Each row is a point. Each copy is the shape, with its points in the same order, stretched, turned, moved and blurred by noise. Is it also mirrored, or only turned?
In the rows, zero is written as 128.

Shape, 7 rows:
[[102 145]
 [143 147]
 [113 151]
 [141  74]
 [214 177]
 [114 174]
 [176  72]]
Copy 1, 7 rows:
[[136  98]
 [163 123]
 [147 102]
 [107 172]
 [224 149]
 [167  87]
 [128 191]]
Copy 1 is: mirrored
Copy 2, 7 rows:
[[105 148]
 [119 106]
 [107 130]
 [194 122]
 [112  21]
 [ 91 125]
 [207  92]]
Copy 2 is: mirrored

Shape (7 x 4):
[[104  90 126 101]
 [110 181 124 125]
 [128 104  73 144]
 [ 99 188  68  74]
 [133 175  95  86]
 [ 84  26  75 106]
 [ 95 160  98 183]]
Copy 1, 7 rows:
[[116 109 146  73]
 [113 188 127 132]
 [114  92  82 114]
 [104 203  79  75]
 [138 183 100  97]
 [ 86  40 106  32]
 [ 76 146 100 164]]
Copy 1 is: only turned
Copy 2, 7 rows:
[[122  87 119  83]
 [ 88 165 163 124]
 [150 134  76 128]
 [ 89 218 114  76]
 [120 194 140  93]
 [133  64  38  65]
 [ 87 154 109 182]]
Copy 2 is: only turned
Copy 3:
[[105 113 111 106]
 [137 129 134 187]
 [138 156  75 132]
 [196  88 119 177]
 [183 120 138 158]
 [ 98 105  43  70]
 [109 157  81 202]]
Copy 3 is: mirrored

Shape (12 x 6):
[[135  72 153 100 128 145]
 [113 151 148  92 156 150]
 [126 102  67 119 159 134]
 [ 61 142 150 128 166 126]
 [143  89 152 104 132 153]
 [144   7 122 136 139 152]
 [138 143 114 105 144 142]
 [145 127 151 124 153 148]
 [136 147 115 109 127 156]
 [136 145 146 132 128 160]
 [131 150 147 138 156  75]
 [ 71 123 155 114 125 115]]
Copy 1 (12 x 6):
[[141 103 148 119 111  67]
 [ 90 144 154 104 167 125]
 [115 145  81 162 151 104]
 [ 66  96 138 105 142 153]
 [142 112 153 122 129  81]
 [160  61 110 171 110  37]
 [120 157 132 121 159 127]
 [138 114 147 116 161 120]
 [122 162 147 135 146 133]
 [132 130 166 130 146 147]
 [143 109 100  61 149 161]
 [ 89 103 143  94  98 130]]
Copy 1 is: mirrored
Copy 2, 12 rows:
[[135 143 165 124 148 192]
 [108  81 141  96 147 150]
 [145 140  96 127 183 137]
 [ 43 115 126 120 153 144]
 [140 126 153 126 145 183]
 [152 177 139 174 171 215]
 [137  98 125 113 144 135]
 [127  97 145 138 138 154]
 [139 105 112 105 125 141]
 [126  94 130 129 110 154]
 [113 119 180 150 146  99]
 [ 67 148 154 100 129 151]]
Copy 2 is: mirrored
Copy 3, 12 rows:
[[119  63 127  85 102 144]
 [119 143 124  90 148 164]
 [139 144 156 118  68 155]
 [ 91 142 182 111 171 162]
 [126  78 116  96 111 148]
 [119  23 154 115  49 158]
 [142 147 117 112 116 146]
 [140 116 121 122 136 157]
 [124 147 101 118 118 139]
 [118 123 104 137 144 142]
 [172 141 164 128 156 119]
 [ 85 113 163  92 153 125]]
Copy 3 is: mirrored

Shape:
[[165 161 101 215 128 132 152 186 134]
 [ 92 151 126 176  80 139 143  95 152]
 [124  67 156 173 135 161 202  75  96]
 [167  60 117 142  86  95 100  75 180]
 [ 60  73 152 126 130 106  99 176  62]
 [109  70 135 136  81  56 106 103 163]
 [135 175 111 117  93 173  95 159  57]
 [133 166  47 206 106 168 176 168 115]
 [111  97 104 155 130 142 106 162 155]
 [111 150 154 183 175 109 179 169 157]
 [ 56 178  68  99 171 104 169 194 111]
 [127 167  73 113 161 114 176 169 179]
 [ 74  88  84 140 171 115 156 127 155]
 [137 157  74 185 167 151 107 147  76]
 [175 109 156 116 170 148 127 149 156]]
Copy 1:
[[138  99  96 232 145 152 146 186 166]
 [140  96 106 149  77 133  99 110 194]
 [219  56 155  97 132 116 136 161 188]
 [144   7  93 119  91  85 175 103 114]
 [114  78 177  97  89 155  92 218 101]
 [ 78  28 140 125  72  85 141 105 137]
 [172 182 116 138  86 148 110 178  70]
 [165 130  49 195 121 146 126 206 186]
 [115  60  85 133 118 177 125 161 134]
 [108  97 150 179 170 169 133 148 208]
 [ 42 172 101 106 153 149  88 210 175]
 [ 74 139  72 135 178 124 152 156 185]
 [ 96  50  96  87 136 131 107 175 185]
 [176 124  88 181 166 142  76 200 109]
 [152  91 107 122 165 163 171 120 114]]
Copy 1 is: mirrored
Copy 2:
[[169 126  64 122 112 128 142  56 107]
 [ 98 144 102 160  77 127 103 133 141]
 [134 154 198 216 120 102 174 131 139]
 [131  81 145 179 163  94  46 146 180]
 [ 81  84 146 130 131  71 163 162  29]
 [ 95  82 135 149 133  48  69 149 148]
 [134 143 104  92 114 188 114 183  60]
 [167 145  25 141  98 162 177 116 118]
 [101  72  91 149 131 130 134 112 106]
 [ 90 131 111 115 109  91 183  32 122]
 [ 49 134  33  57 131 118 233 141 100]
 [ 88 119  52  73 139 142 184  99 166]
 [ 62  99  84 162 153  98 191 126 137]
 [124 153  60 141 160 154 152 112  66]
 [112  92 164 117 160 150 130  79 132]]
Copy 2 is: mirrored
Copy 3, 15 rows:
[[151 185 149 128 113 108 134 206 113]
 [ 78 134 129 110  81 135 142 144 142]
 [113  68 138 104 120  60 181 111  59]
 [144  94 109 118  80  84  67 107 141]
 [ 92  85  96 159 196 157  87 139  61]
 [110  94  86 168  99 104  69 114 144]
 [139 178 120  83 159 200 125 124  73]
 [118 194 109  78 116 105 156 223 110]
 [127 112 121 110 148 133  93 179 131]
 [127 126 166 179 159  90 168 170 142]
 [ 98 172  80 143 231 123 153 175 153]
 [153 169 101 130 179  89 153 174 191]
 [ 94  98 105 118 184  73 116 167 148]
 [110 181 162  86 176 124  99 163  79]
 [192 105 166 126 167 110 133 118 132]]
Copy 3 is: mirrored
Copy 4 (15 x 9):
[[141 103 104 199 153 200 124 169  56]
 [ 87 101 145 152  78 169 134  94  95]
 [ 83 172 179 154 167 169 158  48  89]
 [121  82 163 197 127  98  94  72 173]
 [ 50 176 154 122 138  67 114 167 101]
 [ 87  85 164 177 105  56 126  98 151]
 [145 180 105 107  96 156  77 154  93]
 [109 137  58 181 128 229 139 139  65]
 [ 84 111 137 164 142 148 106 161 138]
 [103  82 161 149 170 168 172 168  68]
 [ 83 112  66  72 147 135 185 197 104]
 [132  73  94 122 155 167 177 173 137]
 [ 50  95 121 129 172 137 158 129 139]
 [112 124  83 127 175 181  75 153  58]
 [151 110 181 139 184 150 115 156 147]]
Copy 4 is: mirrored

Shape, 15 rows:
[[195 155 145 200 130 191 116 125  80 129 125]
 [119 157 139 165 189 110 124 134 195 177 165]
 [101 119  64  82 172  18 134 135 120 138 217]
 [199 102 139 141 152  98 145 160  91 180  89]
 [102  60  99  76 202  82  74 123 174 139 228]
 [104  94  18  71 181  81  90 139 190 143 160]
 [212 206 214 143 110 162  93  97 134 127  82]
 [136  99 118 143 158  80 101 154 118 103 109]
 [183 115 168 167 145 156 175  67  87 131  67]
 [172 156 153 139  95 160 114  78 127 179 109]
 [102 136 170 165  87 137  83  96 124 155  90]
 [170 164 125 169 142 125 153 102 118 112  94]
 [138  88 129 111 127 105 160 148 164 106 149]
 [138 132 122 106 144 147 187 181  76 135 111]
 [168  74  76 144 115  75 159 160 136 133 166]]
Copy 1 (15 x 11):
[[128 158 125 187 162 175 186 126  71 182 111]
 [ 77 163 119 117 175 127 171 143 191 156 198]
 [119 113  54 148 162 109  84 154 106  71 249]
 [105 121 109 185 197  53 146 114  73 169 144]
 [161  86  71  94 173 153  99 132 166  99 219]
 [126 138  35 103 179 114  52 122 156 127 203]
 [148 218 194 155 175 110 182  94  88 158 129]
 [133 130 105 187 187  97 104 129 135 123 142]
 [123 152  98 181 155  91 202  81  69 130  94]
 [130 173 136 141 127 118 155  75  77 161 159]
 [111 167 163 167 118 117 117  79 132 137 136]
 [122 185  98 185 173 109 172 118  96 133 134]
 [157 138  88 126 132 100 137 168 125 122 146]
 [ 86 134 102 136 158 116 134 169  59 130 111]
 [164 120  45 175 131  92 119 161  92 150 180]]
Copy 1 is: only turned
Copy 2, 15 rows:
[[135 114 120 242 106 186 119 115 132 156 101]
 [103 137 132 100 112 100 107 156 226 204 136]
 [ 94  99  74  51 154  18 115 111 108 160 184]
 [136  92 171 213 172  85 128 126 173 155 179]
 [106 133 117  20 145  62  52  85 138 127 196]
 [139 107  69  42 144  42 104 120 180  87 175]
 [136 204 167 221  75 127 166 176 140 152 119]
 [123  81 142 152 112  62 105 108 169 109 122]
 [126 115 196 226 125 173 174  64 170 131 136]
 [113 161 147 199 130 159 143 155 154 136 168]
 [ 56 147 170 197 122 146 118 148 183 115 133]
 [137 120 126 188  96 125 174 103 176 140 123]
 [130  85 175  85  98 104 137 130 148 119 172]
 [152  82 171 150 190 141 174 147 125 146 119]
 [129  32 130 115  97  77 120 107 149 147 205]]
Copy 2 is: mirrored
Copy 3, 15 rows:
[[134 237 113 151  76 152 147 162  65  87 114]
 [174 178 110  77 166  98 134 127 151 142 221]
 [130  14  95  49 201 117 146  77 117  86 152]
 [118 176 106  66 168 104 141 165  91 122  80]
 [170  58 171  17 153 155 116  86 159  75 177]
 [146  57  85  14 142 167 102  66 177 135 147]
 [154 204 158 149  84  70  88 239  65 154 148]
 [ 96 127 113  93 156 128 109 143 126  73 116]
 [171 185 176 168 171 129 143 175  83 129  44]
 [171 183 147 105  94  90 119 145  70 172 132]
 [104 185 166 132 111  96  79 123 103 168 139]
 [143 161  91 164 147 130 139 162  92 111 107]
 [130 100 149 109 139  99 183 141 173 128 115]
 [ 87 144 119 126 139 154 196 162  95 137 101]
 [110 117  90  85 130  91 189 107 151  81  83]]
Copy 3 is: mirrored
